Each row is a point. Each copy is the shape, with its points in the same order, turned, moved and blurred by noise. Some copies are also mirrored. Which?

Shape, 8 rows:
32  78  2
-51  2  -17
-17  -33  50
13  -107  34
59  28  -43
36  -7  -19
-30  -20  -2
-66  49  -9
Copy 1 (8 x 3):
-87  8  14
-7  -7  -66
23  -58  -4
95  -34  25
-37  58  27
-2  25  19
14  -17  -36
-51  -18  -79
Copy 1 is: only turned
Copy 2:
78  -12  22
-2  73  14
-44  16  61
-109  -9  22
35  -28  -40
-2  -13  -23
-25  44  19
39  82  28
Copy 2 is: only turned
Copy 3, 8 rows:
25  19  57
21  -10  -53
-54  -38  -21
-113  -20  -59
4  80  14
-30  39  2
2  -9  -38
64  -27  -35
Copy 3 is: mirrored
Copy 4 (8 x 3):
79  54  2
-38  42  -7
-16  -34  -32
-49  -92  23
56  23  62
15  0  42
-36  10  2
-19  80  -32
Copy 4 is: mirrored

Shape:
-58  55  11  -47  -34  -2
14  -71  60  89  74  -15
22  59  -24  -5  70  -38
-50  13  14  -66  16  49
-11  51  11  -13  -36  33
-5  53  -42  -1  55  31
-44  7  95  -3  37  57
-57  32  11  32  0  37
30  14  -13  60  20  13
Copy 1 (9 x 6):
35  -30  30  32  56  36
-111  -6  -46  34  -85  -33
30  55  31  17  -41  3
-15  9  8  54  47  79
18  -1  7  50  65  3
-2  79  39  38  10  0
-52  -34  5  112  8  34
-39  -10  43  41  44  -8
-36  37  -6  23  -2  -46
Copy 1 is: mirrored
Copy 2:
-42  17  -39  -14  64  -53
26  14  79  36  -110  -6
-40  -29  67  -58  24  17
-2  39  -32  -64  18  -71
-42  60  -29  -20  37  -5
-45  1  7  -87  -4  10
-33  79  17  -18  -41  -95
-59  26  -34  -11  -27  -27
-28  21  20  -14  -37  49
Copy 2 is: only turned
Copy 3 (9 x 6):
42  16  111  -5  -18  -38
-48  -78  -48  -23  64  31
37  6  19  88  12  14
-23  14  91  18  10  -73
15  -8  73  4  -60  -34
18  -5  17  75  -14  -56
-54  -78  86  -3  24  -39
26  -52  43  -9  -14  -62
9  -37  -28  20  -35  -3
Copy 3 is: only turned

Shape (12 x 8):
4  3  22  0  8  22  -26  -28
22  12  81  -18  23  16  5  -107
-2  -22  -23  20  -5  -14  -8  12
-16  -13  -26  16  -7  12  7  -43
-32  6  -17  4  2  -1  20  17
-39  0  2  7  -1  -11  -15  6
27  -12  -20  -36  -4  25  -2  10
24  2  13  20  -15  -14  7  13
1  -36  8  20  8  3  7  24
-8  -30  -27  11  24  -14  12  -1
25  8  -34  -4  30  -7  -12  23
19  -7  -22  23  15  31  9  23
Copy 1:
24  -2  6  -1  -44  2  4  -26
88  -4  38  -36  -11  -47  25  -63
-15  17  -11  27  -30  12  6  31
27  2  -29  -4  -28  4  37  22
-25  -3  -25  -12  -1  18  0  19
-24  -3  6  -17  -28  11  6  17
-1  -23  -32  47  -20  -8  -11  -16
10  19  6  15  -13  1  -34  16
-10  15  11  33  -5  33  3  11
-18  27  -20  21  -5  4  29  14
-30  32  -38  31  -29  -6  -14  -14
4  17  -40  32  -19  35  -14  -4
Copy 1 is: only turned
Copy 2 (12 x 8):
35  -26  -12  0  -2  3  -16  35
21  -121  0  20  -13  11  -43  63
16  19  14  -5  -17  -15  9  -14
24  -18  17  -25  -37  17  -19  -14
-17  20  -13  -6  -17  23  7  -10
3  9  -22  -13  -24  0  23  11
39  -7  -9  14  34  12  -8  -31
-9  -2  25  6  15  -18  4  9
13  21  18  33  -11  4  19  5
9  9  0  21  -36  -3  -9  -27
14  33  -21  15  11  -22  -33  -17
22  37  20  17  8  18  -23  -8
Copy 2 is: only turned

Shape, 14 rows:
-9  -18  21  -50  -30  8  7  94  -19  48  75
38  -11  -23  -77  -4  69  -48  -50  -12  35  5
10  40  -19  46  38  -20  -14  12  -12  30  30
61  8  11  -9  -5  -19  -13  -23  6  -27  -49
11  34  -71  -65  30  -31  56  -16  -24  -18  -57
-21  -33  51  -39  -18  83  46  24  -14  43  5
-18  31  -70  13  17  72  1  7  110  -22  21
19  1  -95  -47  57  -26  -11  75  58  -92  -43
43  67  14  -30  -7  -24  -24  -5  12  -50  48
-67  36  -15  -4  46  -42  21  32  -21  -5  -18
60  -14  -47  -52  43  73  43  35  -102  -46  -44
-62  -6  -4  -42  51  -11  -39  -17  97  37  20
76  -7  25  -52  33  -38  -1  -23  67  -39  15
-18  -7  -69  65  1  43  48  -7  -29  -64  8
Copy 1, 14 rows:
-52  -13  10  -76  -70  21  -61  -49  83  21  18
36  -15  48  -7  -28  113  38  17  16  36  -30
12  8  4  6  -68  -19  -36  -12  -24  80  4
35  -14  21  0  28  -16  61  37  16  55  5
61  27  -32  -7  -28  -24  90  -31  19  17  -72
-14  2  -12  -89  -44  60  0  7  34  -31  33
-89  30  9  31  -47  21  39  -19  -80  5  -7
-69  -22  -9  25  20  -54  91  -101  -37  47  -45
-10  -36  55  28  -43  -59  5  29  18  35  -45
30  9  -63  11  -40  -35  -24  -53  -2  14  6
74  -7  27  -104  -22  12  84  -74  -16  44  -29
-67  -16  -64  57  -4  62  -31  28  0  8  -19
-45  -56  14  -18  17  -36  31  69  8  45  -64
12  98  44  -41  -15  -25  18  -42  -70  26  -4
Copy 1 is: mirrored
Copy 2, 14 rows:
-36  -11  56  -49  -34  -46  67  56  54  -28  -15
-24  -5  -49  23  -114  15  26  -13  -10  10  22
14  -4  42  -6  3  11  -40  1  23  19  -54
21  -34  -74  -35  -18  24  -18  15  -44  4  -47
36  28  -27  5  -20  -31  17  -60  -73  -50  -65
-90  -43  15  -37  -55  -17  13  10  1  -64  27
-45  1  -37  10  56  6  14  -89  43  35  16
15  10  -43  12  92  -28  96  -35  -64  36  -64
71  -54  -32  -32  -13  30  39  -3  33  3  -38
33  -23  50  6  35  -62  -21  -12  -35  -35  -29
-25  6  31  -26  -48  51  79  -30  -121  -40  -45
-22  -46  -41  76  17  -76  -15  -9  47  18  4
9  -47  -99  15  0  16  32  18  22  -19  -86
-2  36  24  -18  53  71  -11  -41  -42  -40  18
Copy 2 is: only turned
Copy 3, 14 rows:
17  -56  -37  63  -44  37  33  39  -65  36  92
64  -15  86  -16  -19  55  41  1  20  -2  34
-10  -42  -42  -3  -28  41  -41  -3  -45  -33  -17
13  16  -39  -43  -32  -9  17  12  52  19  -13
56  -14  5  -58  12  -11  -69  -10  -7  89  16
28  -11  42  60  -42  -47  33  27  -56  14  61
-15  20  1  -86  36  7  40  -29  -102  -18  37
-5  -12  -73  -104  41  1  5  -87  -3  77  60
-49  22  -40  -19  -7  68  -17  35  23  28  24
-3  -39  -38  5  -17  20  -56  -34  -66  79  -17
34  -63  29  11  36  -53  -56  -27  66  25  83
21  26  -3  -30  -56  83  47  -58  -99  52  0
20  81  -53  -49  -47  39  16  -15  28  32  34
6  -8  -22  -4  101  -33  -43  -4  -52  -14  -15
Copy 3 is: mirrored
Copy 4, 14 rows:
-52  -8  59  51  47  -11  -21  -68  -28  -43  49
-21  -19  6  -5  -96  23  28  2  -33  -80  58
-24  -6  -1  1  16  7  -44  32  25  -4  -6
20  -21  42  -30  -62  -19  22  -8  21  -22  -51
6  6  -19  73  -69  -52  17  21  -14  -92  -68
-1  -7  12  -12  53  11  46  -65  -50  -87  39
91  36  6  15  -23  6  -29  38  -74  23  31
41  103  20  54  -82  -86  -37  -24  -26  15  -63
45  -32  59  32  -56  1  -36  -12  57  -32  10
-1  -14  -26  46  17  -80  -8  17  9  -19  -23
-34  108  12  47  -38  -7  82  -21  26  -86  -19
34  -47  -54  -17  -39  -41  -67  -23  -76  -9  32
46  -19  9  -8  -84  8  -46  -72  19  -31  -37
28  28  8  57  6  24  69  54  7  36  -18
Copy 4 is: mirrored

Shape (17 x 12):
66  11  35  36  -73  -23  8  41  -24  -4  19  -2
4  2  -102  9  -71  28  -52  32  20  31  47  28
-24  -33  -6  -52  99  -58  -23  -43  -25  -7  52  37
-4  7  -29  12  76  -1  -4  -35  -70  -60  27  -17
-16  -22  -24  -27  118  -7  1  -12  -29  14  7  -22
-44  -7  23  -3  49  -41  -5  -71  -11  -10  22  -47
51  20  9  24  -17  -6  47  9  -53  43  31  27
24  69  -19  -11  -22  -11  -5  -18  -21  31  42  -29
54  -7  -31  -14  -24  1  -5  -15  -41  3  -36  -17
15  30  -8  -29  -38  -25  62  48  -60  -24  -1  9
24  -3  16  2  11  -32  14  49  -32  11  46  -44
-71  -4  -26  6  74  -7  -25  -26  -60  0  -19  -3
8  45  -98  36  -42  17  -21  12  94  19  -7  30
-8  26  -28  43  -51  64  -52  11  48  28  17  48
-5  -13  -53  54  -57  66  9  -24  63  14  47  17
46  24  59  -41  2  23  10  21  -34  -21  44  -9
9  -20  29  -34  -28  17  46  20  -52  13  27  -6
Copy 1 (17 x 12):
41  -3  27  -30  15  -39  38  21  39  15  -43  59
6  39  64  27  -66  -61  84  43  -42  -2  24  36
-53  -7  -10  22  49  30  -27  -64  -28  -5  111  -15
-59  32  -89  -1  52  -22  25  -29  -16  18  42  24
-53  -9  -57  36  22  19  -18  -27  -37  54  54  -26
-71  -9  -33  -17  34  17  0  -59  18  -30  8  -29
39  -25  -2  -47  5  -42  40  9  27  57  29  11
-1  9  2  -32  -3  -25  89  -41  -11  25  -8  -8
4  62  -15  15  20  -33  29  19  8  47  -20  -6
45  17  -5  -44  20  -56  -15  -24  -40  45  -6  35
-11  -37  6  -17  9  7  9  -16  -5  51  -6  62
-54  23  -88  -5  14  32  0  -4  -61  -12  40  -26
-29  -4  47  75  -34  -110  90  28  -73  -17  -14  -30
18  -15  16  58  -62  -54  95  46  -17  -51  5  8
-35  -14  1  44  -80  -121  54  29  16  -34  17  8
48  -22  -28  -3  4  -5  29  -71  29  36  13  60
40  -10  -21  -24  -25  -18  -27  -25  13  35  17  37
Copy 1 is: only turned
Copy 2 (17 x 12):
-24  23  23  -8  68  72  -67  9  -57  40  34  -53
-41  -9  31  16  7  74  15  7  -5  -53  74  42
53  -24  28  -8  0  -75  26  -93  12  -10  24  -73
30  -70  -20  -1  12  -42  27  -32  -18  66  -16  -22
29  -4  17  -16  -35  -85  2  -71  -18  30  -29  -8
21  -1  10  52  33  -76  43  -49  -43  20  -22  -63
-19  3  33  -12  -6  59  -39  -9  -25  37  -19  -69
2  -5  -23  38  -30  35  -5  7  -57  -4  24  -45
9  -30  19  17  23  -2  -58  15  -47  -16  -22  -6
-31  -14  16  -59  18  -13  -56  38  -75  20  30  -62
4  16  30  1  9  5  -37  -40  -88  56  32  -32
-2  -23  -28  -28  8  -63  49  -63  -27  7  -46  -7
-108  4  -15  44  -2  28  -11  8  41  -42  58  26
-53  54  -10  13  28  66  29  6  37  -20  27  19
-70  25  61  48  24  36  45  24  29  13  33  17
46  41  11  -21  9  -2  -36  8  -29  64  42  -62
25  18  69  -38  23  0  -16  33  -64  28  4  -46
Copy 2 is: mirrored
Copy 3, 17 rows:
6  74  8  -46  -16  70  38  -10  -30  37  19  35
110  15  -19  -29  15  66  -26  25  70  42  -56  9
-80  -20  11  7  33  -69  23  23  74  23  -22  -56
-54  -20  -4  58  14  -18  -10  -30  42  53  32  13
-46  -28  -12  75  32  -28  -3  34  21  4  -4  -41
-47  -33  7  19  14  -14  59  -52  34  -29  25  -27
10  66  4  -9  19  19  36  50  16  19  46  60
6  19  12  -22  68  60  0  -7  24  -9  40  2
-2  71  -13  15  20  28  -25  -26  -9  -12  -20  22
17  53  -38  -42  1  -9  -9  10  -34  36  64  21
3  30  -4  4  23  34  46  16  -18  35  29  -28
-44  -77  -35  37  28  -33  6  -11  28  1  -18  11
111  -20  57  -39  -5  54  -49  13  34  -22  -45  19
68  -16  1  -39  -33  94  -18  32  60  -14  -54  45
113  14  18  3  -53  53  15  4  77  -15  -17  23
-48  61  -22  -28  -22  61  13  24  14  30  55  -13
-6  63  -66  -12  -9  16  38  24  3  9  44  5
Copy 3 is: mirrored
